Every row gives one point. The points of each table are mixes of a few directions, plus a little noise. How many directions does each table use, and how many do they share? Where both have some left over, give the other angles between the two spaces (their principal angles), to ten degrees, smallest first.

First (4 x 3)
[[  7 -91  -1]
 [ -3  42   2]
 [ -2  43   0]
 [  0   6   1]]
Second (6 x 3)
[[  3 -31  -1]
 [ -3  44   1]
 [  1 -16   0]
 [  5 -71  -2]
 [  2 -21  -1]
 [ -8  95   2]]
Directions: first 1, second 1, shared 1

First (9 x 6)
[[ 17 -70  50 -95 -47   4]
 [ -2  -5  -1  -4   0   1]
 [  8  -3  13  -9 -10  -3]
 [ 19  29  22  17  -9 -14]
 [  0  13  -5  16   6  -2]
 [ -4   9 -10  14   8   1]
 [ 11  23  11  16  -4 -10]
 [-15   2 -25  15  16   7]
 [-33   2 -55  31  38  16]]
Second (9 x 6)
[[ 22 -44  24   5 -13  -1]
 [-25  30 -26 -11  13   5]
 [ 21  13  22  22  -8 -12]
 [ 34 -43  36  14 -18  -7]
 [-17 -29 -37  36  27  14]
 [  8  82   9  23   1 -19]
 [  1  -2  15 -39 -16  -1]
 [-24   5 -15 -48  -1   9]
 [-20 -12 -27  -2  15  12]]
Directions: first 2, second 3, shared 2

First (10 x 9)
[[ 32 -18  55  51 -16 -75  25 -34  48]
 [-15   9 -28 -25   8  38 -12  18 -24]
 [-19   9 -33 -30   8  45 -14  20 -27]
 [  2  -1   4   5  -1  -8   2  -4   3]
 [ 28 -15  46  43 -13 -66  21 -31  41]
 [-39  22 -67 -63  20  95 -31  44 -60]
 [ 14  -8  25  24  -7 -35  11 -17  23]
 [ 13  -6  19  20  -6 -30   9 -13  19]
 [ -7   4 -10  -9   3  15  -4   7  -8]
 [ -8   3 -14 -14   4  23  -8   9 -12]]
Second (7 x 9)
[[-33  18 -56 -52  16  79 -26  37 -50]
 [ -4   2  -7  -7   2  10  -3   4  -6]
 [ 17 -10  29  27  -8 -41  14 -19  26]
 [ 15  -8  25  23  -7 -35  11 -16  22]
 [ 15  -8  24  23  -7 -35  12 -16  22]
 [-30  17 -50 -47  14  72 -23  33 -46]
 [ 21 -11  34  32 -10 -49  16 -22  31]]
Directions: first 1, second 1, shared 1

First (9 x 12)
[[ 12  43  12  -9  37  18   1  10  39 -37 -11  -8]
 [ 19  16  -9   4   4 -25 -15   2 -16   4  -4   7]
 [ 29   9 -19  11  -8 -54 -28   0 -45  23  -3  17]
 [ 27  51   4  -3  38  -6 -13  12  22 -30 -13  -1]
 [-35 -95 -20  13 -78 -20   9 -24 -69  73  24  12]
 [  4  27  10  -7  27  18   3   6  31 -28  -7  -7]
 [-14 -40 -10   6 -35 -13   3 -11 -33  33  10   5]
 [ 15  37   7  -6  30   7  -4   9  26 -27 -10  -4]
 [-57 -47  23 -12 -17  75  46  -9  43  -9  13 -21]]
Second (9 x 12)
[[-24 -25 -69  27  11 -32  35   8 -37  44 -61  25]
 [-21   0  10  -2 -17 -40  -9  30  14  25   5 -18]
 [ -2   0  22 -10  -9  11 -18   7  -1 -70  32  -2]
 [ 15  -4  55 -35  12   4  -1   8 -62  71 -15  -1]
 [ 33  29  17 -17 -13  53 -13 -48  25 -22  20  27]
 [ 24  17 -18   0 -15  45  -5 -49  17 -41  10  40]
 [-36  -2  26  -9  48  -4  20  63   7 -38 -19 -41]
 [ -8  -3 -32  28 -27 -42  -8  -1  37  28  14 -13]
 [ 20 -11 -10  17  11   5  -1 -18  -1   2  15 -17]]
Directions: first 2, second 6, shared 1; angles 90

First (9 x 18)
[[-17 -40 -23  -8   4  -6 -19  14 -28 -12  49 -19   0 -16   3 -31  29 -35]
 [  1  12   7   2  11  -8   9  -8   8   0  15  -4   8 -14  -1  -2   5  -5]
 [  4 -12  -9  -2 -26  19 -14  12  -8   4 -50  16 -18  37   1  14 -20  23]
 [-17 -53 -31 -11 -10   3 -29  23 -37 -11  29 -13 -11   2   5 -28  23 -28]
 [  9  30  18   6   9  -5  17 -14  21   6  -8   4   8  -6  -3  13  -9  12]
 [  2  15   9   3  11  -7  10  -9  10   1  11  -3   8 -13  -1   1   2  -2]
 [ -2 -15  -9  -3 -12   8 -11   9 -11  -1 -14   4  -9  15   1   0  -3   3]
 [ 22  35  18   7 -25  22  10  -5  25  16 -95  33 -14  48  -3  46 -49  58]
 [ -1  29  19   5  39 -28  26 -23  20  -2  63 -19  27 -51  -2 -13  22 -25]]
Second (10 x 18)
[[ -3 -12   1 -23  10 -17 -32  10 -38 -41  28   0   0   3  -8   3  39  -5]
 [  1   2  -1   4  -2   3   6  -2   8   8  -6   0   0  -1   2  -1  -7   1]
 [ -4 -15   1 -28  13 -20 -39  12 -45 -49  33   0   0   3 -10   4  46  -5]
 [ -3  -9   1 -19   8 -13 -26   9 -30 -33  23   0   0   3  -7   2  31  -4]
 [ -4 -15   1 -29  12 -21 -40  13 -48 -52  35   0   0   3 -11   4  48  -6]
 [  3  10  -1  21  -9  15  30  -9  34  37 -26   0   0  -2   8  -2 -35   4]
 [  0  -2   0  -4   1  -2  -5   2  -6  -6   4   0   0   1  -1   0   5  -1]
 [  1   3   0   5  -2   4   7  -2   8   9  -6   0   0   0   2  -1  -9   1]
 [  5  21  -1  41 -18  29  56 -18  66  72 -48  -1  -1  -5  15  -4 -67   9]
 [  4  16  -1  32 -15  23  44 -14  52  57 -38  -1   0  -5  11  -4 -53   7]]
Directions: first 2, second 1, shared 0; angles 50

First (11 x 24)
[[ -7 -23  16  -1 -12  -7   7  -4  -5   0 -18  27  29   0 -20  -2   5   4
  -21  -6  11  13  -1 -26]
 [ -6  16  33 -13 -11 -11 -29  21 -36 -14   9 -35   4  44 -14  19   0   4
    7   8   8 -13  39 -10]
 [-10 -22 -67 -23   1  -6  12  35  51  14   9  39  -4 -25  31 -42  15  17
  -40 -16 -18 -16 -11   6]
 [-19  20   2  34 -42 -12 -37 -16 -21 -13  -8  -5  -7  17 -30  27  12  51
   25  39  24  13  16  30]
 [-26  -7 -33  -7 -46 -25 -22  31  16   0   2  31  13  -2  -8 -19  17  56
  -33   6   4 -13   9   4]
 [ 30  -5   6   4  44  27  42 -35  15  12   1  -3  -5 -36  19  -7 -20 -52
   13 -21 -18   7 -40  -4]
 [ 19   3  45  -8  39  38  26 -63   2 -22  16 -52   6   9  -4  16 -19 -40
   32 -14  -9 -13 -14  -6]
 [ 28  12  40  15  37  15  16 -16 -33   9 -11 -21 -13  -1   4  21 -21 -57
   30  -2   0  23  -7 -12]
 [-37  -3 -17   3 -28 -15 -41  21  -8 -19 -10   1  -9  57 -21  22  37  54
    5  36  32   6  56  13]
 [ 23  39  66  10  -3   5  -9 -26 -43  -6  16 -57   3   1 -15  23 -35 -25
   34  -3  -9 -10 -11   1]
 [  4 -28 -95 -16  21  -9  34  54  63  42  -5  74 -19 -63  57 -60   9  -7
  -51 -25 -28   2 -35   5]]
Second (8 x 24)
[[  0  -1   1  -1  -1  -2   1   0   1   2   0  -2   0   0   0   0   1  -1
   -1   1   0   1   2   2]
 [ -3  46 -28  40  26  56 -23   9 -29 -55  10  55  -4   9  -5   6 -13  44
   20 -36  12 -41 -49 -48]
 [  2 -21  13 -18 -12 -26  10  -5  13  25  -4 -25   2  -5   2  -3   6 -20
   -9  16  -5  19  23  22]
 [  1 -25  15 -22 -14 -31  13  -5  16  30  -5 -30   3  -5   3  -3   7 -24
  -11  20  -6  23  27  27]
 [  2 -38  23 -34 -22 -47  20  -8  23  46  -8 -46   4  -7   4  -4  11 -37
  -17  30  -9  34  41  41]
 [ -1   6  -4   6   4   8  -4   1  -4  -8   1   8   0   1   0   0  -2   7
    3  -5   2  -6  -7  -7]
 [ -4  69 -41  60  39  84 -34  14 -43 -82  15  83  -6  14  -8   8 -19  66
   31 -55  17 -62 -74 -72]
 [  2 -35  21 -30 -20 -43  18  -7  21  42  -8 -42   4  -7   4  -4  10 -34
  -15  28  -9  32  37  37]]
Directions: first 6, second 1, shared 0; angles 80

First (9 x 32)
[[-43 -25  14  -2   2  24   1  -8 -17   2  23   1  -5 -15   4  14 -12  30
   54  -3 -15  22  26  -3  11  43  20   8 -24  24   2 -47]
 [ 46  27 -10  -7  14   8 -13   7  -5 -18  13 -31  14 -33  22  14 -31 -11
   -8   4  31 -15  12  -3 -12 -17 -10  19  15   3 -27  35]
 [ 12  16  -2   3  -5  -6   2  18  14   1 -14   4   1   6   6   6  -6  -9
  -35  -2  -3   1 -18 -14 -26 -17  -1 -13  17   1 -32  -1]
 [ 10 -10   7  -4 -11 -12 -21   3 -18 -10  -9   9 -27 -12 -18  14   5   7
   10 -25 -16 -21 -14   7 -30 -19  -3  22   2 -10  30  22]
 [  8  13  -3   3  18  -7 -10  24  -4   8 -10 -19   2 -10  30  27 -26   0
  -18  27 -13  22   4 -17  -1  -1   4  -2   9  36 -35 -22]
 [-12   5 -16  11   6 -10  20 -22  14  16  -1   1  22  28   2 -33  29 -22
  -23  31  16   8   7  16  54   9  -7 -21  -5 -10  13  -1]
 [ -5 -22  10 -15  15  20  23   0  17   2  15  -8  19  18  -4 -27  -6  17
   52   1   7  15  13 -11  25  25   3 -15 -16  -2  12 -11]
 [-13   9  -7   5 -16  20  32 -21  31   0  16  16  27  23 -12 -40  20 -16
  -15 -10  33  -7   0   6  12  12  -1 -26   0 -32 -15   3]
 [ -4 -14   5   7 -23 -38 -34  -1 -32  -1 -31  27 -50  -5 -29  23  29   3
  -14 -24 -41 -25 -31  20 -33 -32  -4  28   3 -11  52  20]]
Second (10 x 32)
[[-45 -16   4   8   5  15  -4 -20 -26   7  23  -2  -4 -18  12  15  -5  17
   34  16 -10  21  33  11  33  42  16  13 -24  28   6 -44]
 [ 10   3  -1  -2  -1  -3   1   4   5  -2  -5   1   1   4  -3  -3   1  -4
   -7  -4   2  -4  -7  -2  -7  -9  -3  -3   5  -6  -1   9]
 [ 37  13  -3  -7  -5 -13   3  17  21  -6 -18   2   3  15 -10 -12   4 -14
  -28 -13   8 -18 -27  -9 -27 -35 -13 -11  20 -23  -5  37]
 [ 17   6  -1  -3  -2  -5   2   7   9  -2  -8   1   1   7  -5  -6   2  -6
  -13  -6   4  -8 -12  -4 -12 -15  -6  -5   9 -10  -3  17]
 [ 20   7  -2  -3  -3  -6   2   9  11  -3 -10   1   2   8  -6  -7   2  -8
  -15  -7   5 -10 -14  -5 -14 -19  -7  -6  11 -12  -3  20]
 [ 45  16  -4  -8  -6 -15   4  20  26  -7 -23   3   4  19 -13 -15   5 -17
  -35 -17  10 -22 -33 -11 -34 -43 -17 -13  24 -28  -6  45]
 [-10  -3   1   2   1   3  -1  -4  -6   1   5   0  -1  -4   3   3  -1   4
    7   4  -2   4   7   2   7   9   3   3  -5   6   1 -10]
 [  9   3  -1  -2  -1  -3   1   4   5  -1  -5   1   1   4  -2  -4   1  -3
   -7  -3   2  -4  -7  -2  -7  -9  -3  -3   5  -6  -1   9]
 [-95 -34   8  17  12  32  -9 -42 -54  14  48  -6  -7 -39  26  32 -11  36
   73  34 -22  45  69  24  70  89  34  28 -51  59  13 -94]
 [ 11   4  -1  -2  -1  -4   1   5   6  -2  -6   1   1   5  -3  -4   1  -4
   -9  -4   3  -5  -9  -3  -9 -11  -4  -3   7  -7  -2  11]]
Directions: first 6, second 1, shared 1

First (9 x 32)
[[  0  46  47  13  48 -85  31  25  10  -1 -40 -22 -12   3  31 -19  22  -7
   23 -72  68 -13 -18  -1  -5  28 -24 -27 -21  24  13 -62]
 [ 32 -57 -47 -14 -30  86  -4 -25 -14 -31  22  -5  19  14 -16 -19 -45  -3
   24  40 -28 -12  -4  -2  -2 -34  48  -8  27  -2 -10  29]
 [-15  20  43  21  -2 -46  12 -15 -10  11 -50  32 -12  29  32 -14  25 -19
  -33 -23  43 -15  14   9 -31 -19  -3 -23  12   1   6 -17]
 [ 11 -16 -37 -10 -49 -23  16   7 -11  10 -21  -9   3 -43 -17   0 -22 -22
    8  30 -31 -19   9  -3   6  11  28 -13 -20  -3  -8 -36]
 [ 11 -16  -8 -21   4  25  13  13  23   6   6  19   6   2 -48   8 -28   5
   12  14 -53   0  18  -1  -3  10  25 -15  43   6  -7  39]
 [ 19 -42 -39 -40 -20  13 -18  31  -3  13  72  21  29 -29 -19   8 -39  -4
   -3  40 -82   5 -16  41  42  17  22   1  11   6  12  25]
 [-29  26   9  12  35  78 -19 -22  35  -8   9 -13 -22  24 -46  37  29  47
    0   3  -1  44  29 -50 -16  -6 -34  47  16 -18 -25  74]
 [-27  16  -8   6   9  24 -38  -2   4   7  45  -9  -6 -13  -3  33  28  27
  -23  16 -13  36  -4  -6  20   6 -42  52 -29 -19   0  29]
 [ -2  24  38  33   7 -75   7 -11 -31  -7 -42 -12  -8  16  82 -37  33 -27
   -9 -50  95 -25 -29  16 -10 -17 -18 -17 -45   6  20 -79]]
Second (8 x 32)
[[-22  12   0   8 -32 -10 -23  -8 -18   6 -67 -27 -10  47  18  -5  58  -6
   -2 -23 -10   0   6  11 -20  -6 -24 -32 -53   8 -20 -54]
 [-41  27  10 -52  44  -9 -61  20  -1 -28  35  57   4  36 -22   7  20  39
    6  24  37  10 -13 -20 -11   7 -35  56  35   7  22  58]
 [ 32 -31 -17  57 -44  17  43 -27  -3  31 -13 -47  -4 -53  28  -2 -25 -42
   15 -17 -33  -7  13  38  19 -17  32 -45 -44  -2 -13 -72]
 [-50  -6 -19  22  12  12  39 -52   0 -25  -6 -12  24 -33  22 -20 -25 -13
   27   0   8  -2 -33 -24 -10 -17   5  29 -78  -9   2 -21]
 [ 65 -22  46 -45  71   2  51   9  -3  30  58 -14  10 -42 -18 -23 -67 -14
    5   7   3 -16  40 -22  -5  23  23  13  63  15  19  56]
 [ 50   2  26 -17  21 -15  42  29  21   2  -2  -3  -3   8 -29   5 -19   5
  -48  -4 -10 -10  21 -37  -4  27  21 -18  71  -7  -7  62]
 [-11  -3 -28  16 -68  16 -20   7 -18  -9 -33 -20  -3  26  26  -8  17   8
    9  -6   4   5 -49  37  21 -10 -11 -17 -32 -14  -7 -39]
 [-22  20 -16  15  -7 -11 -73  22  21  -9  30  65 -19   9 -23  47  38  23
   -9  16   0  16  16  20  12  -9 -10  11  40   3   4  11]]
Directions: first 6, second 6, shared 0; angles 30, 40, 50, 60, 70, 80

First (8 x 32)
[[-31  30  -8  -5  56   3  16  27  24  -8 -15  34  -9  -5 -13  32  35  12
   15  20  -2 -33  32 -17 -69  25 -31  19 -41   7 -15  55]
 [ -6  36  -1   5  55 -22  18  24  13  -2  -5 -11  11 -26 -11  23  35 -10
   13   0 -26 -12  32 -47 -57  32  -9   6 -18   2  -4  59]
 [-33 -23 -10 -16 -18  43 -11  -5  11  -7 -13  70 -32  40  -1   6 -13  35
   -2  30  44 -26 -11  60   2 -20 -29  16 -27   6 -14 -26]
 [ 43  -8  13  13 -31 -28  -6 -17 -25  10  19 -68  26 -21  11 -27 -18 -30
  -10 -33 -25  41 -18 -24  50  -6  41 -24  47  -9  20 -26]
 [ 27 -37   7   2 -65   6 -20 -31 -24   7  14 -23   4  13  15 -35 -41  -6
  -17 -16  11  31 -38  30  77 -32  29 -18  40  -7  13 -66]
 [  2   4   1   1   5  -5   2   2   0   1   1  -6   3  -5   0   1   3  -3
    1  -2  -5   1   3  -7  -3   4   2  -1   1   0   1   6]
 [-39  24 -11  -9  52  13  14  25  27  -9 -18  50 -17   5 -14  34  32  20
   14  27   8 -39  30  -2 -69  20 -38  23 -47   9 -18  49]
 [ 36 -26  10   7 -53  -9 -14 -26 -26   9  17 -45  14  -2  14 -33 -33 -17
  -15 -25  -5  37 -31   7  69 -22  36 -22  45  -8  17 -51]]
Second (8 x 32)
[[ 15  49  -7  -8  29  11 -39   6  -8  14 -16  24   7  19   2 -33   6  64
   -9 -21   8  16  73   5 -19  18  -1  23 -36   8  -5  53]
 [  9  31  15 -45 -38 -41 -39 -10 -26  17 -50  -1 -18   4  27 -42  -7  49
  -23  -1 -27 -46  -5   4  12  15  -2   5 -32 -28   3  31]
 [-11 -38  -3  36   3  -4  21 -24   2 -36  39 -28  -1 -13 -17   6 -11 -48
   25  23   0 -18 -14 -11 -22  -3  13 -12  29 -18  11 -18]
 [ 20  20   2  23  31 -27 -50 -37 -47 -41  21 -20  14   6  -4 -63 -19  50
   20   4 -17 -39  95 -12 -65  37  23  20 -24 -40   7  80]
 [ -4 -10  -8   3  15  38  34  34  28  20   8  23  13   1  -7  51  17 -25
   -4 -15  23  56 -21   7  26 -21 -13  -4  15  43 -14 -38]
 [  5 -30  12 -11 -10   1  33  28  -8   6   5   3  22 -10  11  53   7 -31
   -5  -9  -8  25 -45   2  33 -16  -7 -11  20  23 -19 -37]
 [-43  17 -23  -7 -36  24  11 -15  78  34 -34   7 -69   4 -16 -19   6 -24
  -13  24  33 -14 -64  10  24 -21 -14 -13   4  -3  34 -48]
 [  9 -38  11   9   6  -1  30  17 -19 -15  27  -7  32 -12   3  47   1 -35
    9  -5 -10  21 -20  -5  10  -9   2  -9  24  15 -18 -23]]
Directions: first 2, second 4, shared 0; angles 60, 60
